Each wall is flat, endless, passes through zero and stands at right angles to its row. A trip goes straight from one point to another. List the walls that it crosses, first one first.

Walls:
(1): [  1   6 -63]
(2): [-20  36  13]
(3): [-18 -36 -24]
(4): [ 58 -22 -20]
(5): [-89   2  23]
(6): [-32 -12 -36]
Trips:
[-41 -47 -14] to [-48   2  20] => 1, 2
[ 1 28 17] to [ 11 -18  12] => 5, 4, 2, 3
[ 18 -50  16] to [ 55  43 -22] => 3, 1, 2
[  7 -15 -10] to [-73  27  -7] => 5, 4, 2

Walls:
(1): [ 31  21 -17 -19 -25  20   1 -12  52 -19   4 -15  -9  23]
(2): [-24  -3 -14   8  44  13 -38 -11  37  -8 -24   3 -20 -17]
(3): [ 19   6 -16  23  24 -55  -2  -8 -57   0 -37 -13  32 -46]
(4): [ -4 -34  -2  27  15 -48  -7   1  15  12  25 -30 -48  -1]
(5): [ -7 -13  28 -13  -8   1  25  51  42  37 -38  24  18  16]
(6): [-19 -17 -21 -38  17 -34   5  25  19  12   6 -28  15 -37]
(7): [ 13 -22  28 -11  14  63 -20  -4  -6 -42 -61 -44 -22 -43]
(8): [  3 -13  15  31  12 -15 -23 -16  -8  15 -10   2   9 -39]
Trips:
[-49  13  21  66 -61 -13 -12 -13 -25  -9  33  -9   6 -10] to [ 44  18 -54 -32 -38 -36  23  47   0 -39   5 -19  -1   7] => 8, 1, 6, 4
[-88  28  27 -29  33 -39  19  21 -36 -36  42 -22 -16  31] to [-30  -6 -21  -6 -16  33  29 -40 -11  -6   0   7  48 -38] => 4, 3, 7, 8
[-38 -14  23  -5 -14   3 -40  15 -49 -62  14  16  23  33] to [ 34 -14   4 -21 -29  15 -38 -25  27  -3  48  28  25  36] => 7, 1
[-11  21 -37 -70  31  25   7 -48   3  34 -31   1  16   8] to [49 -3 51  8 -8 47 -4 35 43 22  7 -2 -5 16] => 6, 2
[-38  10  34  10 -20  15  49  12  -6   2 -19  24 -10  -3] to [ 48  -5  19 -33   6  34  -9  18  15  13  21  14 -26  23] => 1

Walls:
(1): [  1 -13 -11   8 -27 -25 -10  11  -2 -14 -32 -23 -66   2 -17 -28  15 -48
  33  -2 -17  60   3 -23  -6   8  19 -15 -13 -44  24  26  -8 -54 -18 -28
 -40 -20  19 -22  36  -7   6   7   1  22 -79  33]
(2): [-16  23   2 -12  36  -9  30  14  28   1  45  -9 -15  24  23   5  63 -26
  -7 -50  11   2  14 -45   6  22  26 -27 -34  84 -28 -31  15  36 -20   0
  37  23 -22  21 -20 -27  14  26 -22   0  20 -30]
(3): [ -1  18  23  33  24  -2  30 -12 -56 -47  35 -25  79   4  73 -19 -38  26
  34 -18 -15   8 -11  82  -6 -33  -5  22 -43  46   7  63  -3  21   6  24
 -13   5  46 -31  11 -36 -45  16   4   3  33 -23]
(4): [-18   2  32   6 -22  15   8 -12   0   8   5  21 -18  -1 -37 -15  60  20
 -31 -52 -18  38  14 -35   1   0  -6  43 -28 -39  48   7  14  12  -5  -9
 -22 -19   6  27  -8 -34 -27 -23 -29 -15  40 -14]
(5): [ 32   3  -7  22 -16   5 -20  -2  10  23 -23   2 -27  12  14  39 -27 -15
  13 -86  52 -16  51  -5  53  60  30  42  -8  -7  76  -2   6  29 -11 -21
  10   0 -29 -13  27  43  -9 -22 -55 -28  34   8]
(6): [-57   5 -43  21  -6  -4 -20 -16  -2  33  30   4 -72 -58  -1  11   3 -35
  16  62  34 -15  31 -11  39 -27 -16 -24 -23  29  10 -36 -14 -14   1  10
  -6  42 -30  47   3 -11  31  37 -26 -32 -10 -23]
Trips:
[-15 -13   0 -28 -13 -30  35 -22   4 -11   6  36  72 -40 -38 -48  10  19
  13  12  18   5  11  26  12   2  89 -33 -26 -45  31 -41  12   9   1  29
  -5 -32  19  91 -11 -22 -35  26  -2 -65   3   9] to [  7  15  82  19   7 -17 -39  23 -39  21  53   9 -20   6  51  23  42  39
   4  11 -22  -6  15  -7  25   9 -20   9  15 -15 -20  -4  12   4  20 -12
  56  -2 -61  -7  19 -39  42 -11  13 -52   6  18] => 2, 3, 5
[ 10  -4  -3  16  24 -10  56 -42   1 -16 -46  38  -1 -66 -56 -18 -58  -3
  -9  33 -10  42 -10 -12  -4 -36  76 -67 -14 -23   5   2   2  52  -6  19
  -9 -24  30 -23  27  63   4  -5  12 -18 -43  18] to [-33 -48  26 -70 -26  19  30  -3 -46   2  -5  45   3 -18  39 -21 -46  20
  19   1   6 -42 -11  31  17 -49  29  11 -26   3  19 -21 -19  -1  22 -73
 -27  46  -5 -14   8 -43  -6  -5   4 -36  17 -40] => 6, 3, 1, 4
[-15  35 -38  12 -38   0 -13  13 -27  -5 -43 -55 -25  14  -8   7 -38 -12
  14  -9  -4  -5 -53   0 -51  15 -11   5 -20  -8  10  37 -27 -22 -13  37
  10 -26   9 -10  -6 -30 -10  -4  12  37  39 -55] to [-10  56  -6  52 -38 -55  12  25  50 -12 -12 -21 -24 -14  11 -55   8 -47
 -29  42   1  29   5 -30 -43 -34 -30 -39 -26  20  48 -46  18   0  -2  -3
  17  34 -32  10 -38  23  35  13 -17  -1  28  -9] => 6, 2, 4, 3
[  3 -22  -9  66 -23 -14  -7  -9  29   4  -5  32 -17 -21 -46 -37 -36  57
 -18  11 -22  64   1  -3   1 -10   2  39  17 -20  30   7  45 -20 -24 -34
  -4  25   4 -15  32 -22 -25   4 -49 -85 -40  17] to [ -5  23  25  12  -6  38 -24   2  32  47 -48 -28  38 -21   4  38 -13  37
  12 -42 -42   8 -32  39  18  30  -8  25   4  52  -2 -18  17   6  22 -30
 -36 -26  39 -21   5 -24 -22  40 -60 -26  15  23] => 6, 3, 1
[-21 -17  -9  -4  -2 -24   9  12 -48  31  10 -61  35  49  91   1   2 -12
  -3  -5  26 -39   8  22  33 -23  38 -12  22  35  -1   9  10   2  43  47
   8  13 -12  21  57  32 -24  24   7 -21 -31  22] to [ 15  21   4   3   6 -18  91  54 -34   8   8   0 -48 -29  33  63  -1  -7
  25  15   1  21   3  24  48  47 -38 -13 -32  23 -14  11 -29  -5 -47 -36
  16 -31  18  14  10 -32  22  22 -56 -55 -15  31] => 1
[-27  11  19 -15 -35 -10  11  -3  -1 -11 -57 -46  -3  44  12 -34  16  17
 -48 -44  21  11 -18  66 -10  11 -20  12  13  42 -54 -65 -15 -28  -4  23
  -6  58   1  17 -24   6  21  57 -21  53 -46 -39] to [-25  14  26   4 -16  -7  13 -39   5  -8   7  21  18   6  -9  -9   4 -44
 -45   0 -82 -38 -21  34   9 -40  36  -3  14 -15  28   1  13  21  23  47
  45  29   3  46  -2 -39  17  17 -22  37 -29  14] => 6, 4
[-14 -40  -7  45 -27  30 -16  30 -22   1 -42  33 -38  22   4  48  18 -24
  14 -15  39 -15  -1   0  -7 -33  -5  -6   7 -12 -41 -24 -49   3 -25  22
  29  12 -53  15  60 -38  19 -10  39 -67 -34  10] to [-52   5 -12  -3 -14   7 -16  13 -37  -8  57  15  18 -44  -6 -18  34 -13
 -21  64 -13  28 -19 -39   5 -39  27  44  46   3  28  38 -19  50 -44 -10
   1   5 -47 -10  -7  -1  -8  62 -19  39 -33  20] => 5, 2, 4
[ 15   0   9 -16 -25 -30  23  41 -11 -21  12  32  69  56  -3 -12  25 -36
 -57  -4 -40 -45   5 -50 -24  -9 -20 -25  -8  -2 -49 -71  51 -12 -45  30
  16  24 -46  -6  22 -47  43  35   9  40  37 -19] to [ 31  64 -51 -15  43  39 -30  40  51  -6  36 -13 -41   7 -10 -28 -36  -9
  17 -15  -3  -1  -4  28   0  -2   7 -12  30 -11 -34   9   7 -38  32  28
  30   6  27 -28 -24  -6  -9   8  11  21 -39  14] => 1, 2
[ -9  15  72  25  10  21 -27 -11   2 -21  -1   0  31 -48  24 -35 -16  15
  -8  41 -25 -26  29  21 -68 -11   8  13   0  18  -5  14  -9  -1 -21 -20
 -42  -4  -5   8  63 -42  -3  12  48   8 -27 -39] to [ 47  -4 -26  22  50  28   8  -4 -52  20  65  17  13 -32  40   9  28  18
  34  14   4  -2  17 -88  32 -10  12 -30 -26  28 -45 -22  14 -12 -40 -11
  34 -34 -18   1  29  13  -1 -10  36  27 -11 -54] => 1, 6, 2
[ 50  41 -21 -13   5 -12 -10 -38 -54 -12  -3  18  48  21  52  27 -23  19
  16 -19 -20   0   8  -7 -19  29  -8 -13  11 -10  -8  20  31  52   0  18
  11  69  15  11 -49 -35  72 -31  16 -27  14  15] to [ 27 -27 -38 -28 -19 -14  -7   5 -12 -13  12  -7  24   1  11  31   4 -11
 -22   1  16  16 -11 -48  24 -49 -16  47 -12  -6 -38 -20 -30  15  21   5
  16   0  10 -20 -27  45 -18  39  75   4 -34 -57] => 5, 3, 2

Walls:
(1): [-16  20   6  -1  29 -33  37 -20  19   6  17  25  27 -21   6  -4 -21 -17
 -46   8  -8 -10 -12  -8 -25  -6   5 -16  -6  26  18 -10 -17  -8 -44  23
 -12  20  11 -65  28   3  31  10   9  -2  -4 -52]
(2): [-65   0   1  30 -11 -12  18  28 -20  18  -4   8  -3 -27  16  31  33  32
  20   3  10  -6  -8 -17  23   2  35  21   3  12 -19  75 -67  14 -25  35
  37   9  21  22  -7  34   2  26 -17  26  12  23]
(3): [-14  18  20  25   0  15 -54  -6  29  -6  22 -19  22  10  37 -36  32  27
  29  -7  12 -25 -16 -55   8  -8  25  17   1 -27 -13   6 -15  33  28 -40
  19 -20 -63  -9 -27   6  13 -35 -26 -21  32 -20]
(4): [ 41 -26  -5  -5 -19  33   1  35  22  -7   0 -20  14 -18  22  -8 -25   4
 -12  -8 -15 -26 -13 -41  -3 -19  16  -4 -22  32   4  38  24   3  28  51
 -11 -17 -14  -3   2 -22  -8 -21  10  17  33  26]
(5): [ 39  19 -41  27 -26  15  -4 -14 -53  28  28  31  -7 -19  18   2  16 -17
  41 -19  42  60  -9 -39  18  12 -17 -10   6  -4 -21  -7  34   0 -22  26
 -17 -24  -5   7  20  24  22  -8  27 -49 -45   5]
(6): [-20  13  45 -25 -34  -8 -14  34 -47  38  -9   7 -16 -53  -4  15   9  23
  15 -10  22  33 -25 -49 -31 -26   3  67   3  31  17  16  25 -12 -65 -31
 -16 -10 -32  40 -28  12 -38 -21 -16   1 -11  -1]
(7): [  0  54 -57 -21 -26  -2 -13  11  -3  13 -19  19 -24   0 -23   3   8 -41
  20 -32 -23   5 -20 -10 -12 -36  41  42  -5  11  -4  -2  15 -21  10 -22
  29   4  27 -11  -6 -11 -35 -62 -24 -10   4   0]
(8): [ 43  -8 -30 -23 -12 -52  -8  10  22   0   8  18   9 -11   8 -41 -12  10
   5  13   1  28  48  48 -15 -48  13 -10   8 -13 -24  13 -20  43 -31  53
  43  16  -2   2 -14  34 -23 -37 -19   3  19 -30]
(9): [ 25 -46  20  -6  14 -21  -7 -29  -9  -2  66   7   6   2  24  -1  31 -14
 -24 -49   8  16  42  37  -8  11  -8 -37  -6  22  10  27  -4 -22  42   8
  -4 -11 -61  15   7  24 -14  11  -6 -28  -1  19]
(10): [  2  -8   5  33  32 -28   5  34  47  45  24 -40  19  11 -27  18  -9   2
 -35 -29  45   6   3 -25  31  19 -27  13  -2 -36  15  -6  24  22 -13  38
   7   1  27 -35 -42   2 -44 -34  33  10  34   9]
(11): [ 48  20   8 -30 -19 -41  18  35 -40 -15  13  12 -14 -68   0 -30  27   9
  60 -37  21 -34 -74 -22   9  -8   5 -30  12   6 -12 -27 -30  24  55  24
  -9   7  -8  35  -9  25  14   0  -1 -33 -11  30]
(12): [  9 -33 -12   2 -11  71  13 -41  -8  38 -15 -53 -46  31  16  31 -25  -3
 -45  18   5  -9  24 -47  15   3  -2  20   2 -14 -16  87  -1  23 -29  -3
 -42  42  11  27  33   8  12 -34  15 -17  -2   2]
Trips:
[-41 -18  -8  16 -26  23  18  12 -18 -25  33  -1  19  -7   8  43 -49  -5
  -5 -19  -5 -12  55 -71  31 -19   8  33 -44  -4 -19  37  21   8 -15   6
 -35  15   9  -4 -27  24  -8 -32  20  -2  13  11] to [  0   8  56   8  -6 -33  12 -30  -5   0 -42 -62 -29  17  11  10  -2  -6
   6 -18  69   9 -20  -6   2 -44  -3 -18 -13 -38  -5  -3  46  41   0  24
  -2  -3  36  45  -6  27  59 -18 -13  45  24  34] => 7, 11, 8
[ -1 -21 -55  20  -5  26  31   2  14  32  43   8 -13  32  28  10  44  45
  55  -6   7 -21   9  -2  12  -2  13 -45  25 -32  22 -14   9 -20  29 -27
   0  15  -2  34   0  20  -2  -5   1 -16  14   5] to [ -4 -19  51 -21  -9  -2  44   1 -17  12  17   8  39   1 -12  69  70 -25
 -24  10   2 -27  24 -34   3 -36  -2  16  38  13 -15  -8  26 -42  -3   4
  25   6  28   6 -32   8  11   5 -36 -57 -31 -59] => 7, 6, 1, 3, 11
